Rows are points. The ring and each string are closed loops that go straight from each point to the next, and from the last back to the first. Before rounding, they use only three directions, however many columns there are. Count how often each string passes through the ring. Passing back the other way cancels.
In the rows, 128 means zero.

Ring (10 x 3)
[[ 89 184  84]
 [ 95 187 100]
 [118 173 133]
 [147 151 157]
 [183 128 165]
 [199 120 151]
 [196 119 132]
 [168 124 102]
 [135 137  83]
 [ 99 164  73]]
String (24 x 3)
[[ 65 177  60]
 [104 142  99]
 [125 156 101]
 [ 97 183  64]
 [ 62 190  49]
 [ 85 159  91]
 [ 93 159 104]
 [ 75 184 106]
 [ 96 206 121]
 [113 153 154]
 [137 139 136]
 [164 156 150]
 [186 138 177]
 [186 111 189]
 [153 128 144]
 [164 143 141]
 [188 150 168]
 [168 129 196]
 [137 138 154]
 [134 155 129]
 [129 168 118]
 [116 156 116]
 [110 185  93]
 [ 67 216  51]]
Times through: 4

Ring (9 x 8)
[[125 140 115 102 153 101 181 174]
 [102 143 105 105 163 109 191 179]
 [ 97 137 101 112 152 141 172 140]
 [105 118 112 119 129 163 141  98]
 [118 100 126 123 109 169 118  72]
 [144  90 139 123  90 169  97  52]
 [184 105 142 115  85 161  89  48]
 [189 125 134 107 102 142 110  80]
 [169 134 127 103 123 120 140 122]]
String (32 x 8)
[[ 69 152  87 108 180 125 207 184]
 [101 159  84 109 162 156 175 133]
 [122 148  96 111 142 164 150 105]
 [122 125 115 113 130 147 145 112]
 [107 106 127 116 130 128 153 131]
 [ 89 104 120 121 130 148 150 116]
 [ 99 107 112 126 117 188 123  65]
 [126 111 115 124 105 196 105  43]
 [139 110 120 122 100 190 100  41]
 [131  86 134 128  87 190  89  31]
 [115  72 147 127  94 155 109  73]
 [119  91 139 119 112 135 132 106]
 [145 106 132 117 105 154 115  78]
 [141 105 133 116 109 145 123  91]
 [143  90 145 118  98 141 114  85]
 [182  90 152 118  76 159  81  42]
 [225 116 141 112  68 181  60   7]
 [208 134 126 109  91 174  86  37]
 [161 121 129 111 111 145 122  90]
 [152 123 125 110 117 143 130  99]
 [176 132 125 107 112 144 121  89]
 [144 120 128 110 122 130 140 117]
 [130 110 136 109 129 103 157 150]
 [150 133 129 100 140  88 169 170]
 [163 157 114  95 148 101 171 163]
 [133 148 115  97 159  86 191 192]
 [100 134 119 101 168  71 209 220]
 [ 98 126 120 106 158  90 194 194]
 [ 76 145 105 100 187  71 231 241]
 [ 96 158  94 101 178 104 208 198]
 [117 155  96 105 158 132 177 151]
 [ 91 164  84 104 177 127 201 176]]
Times through: 2
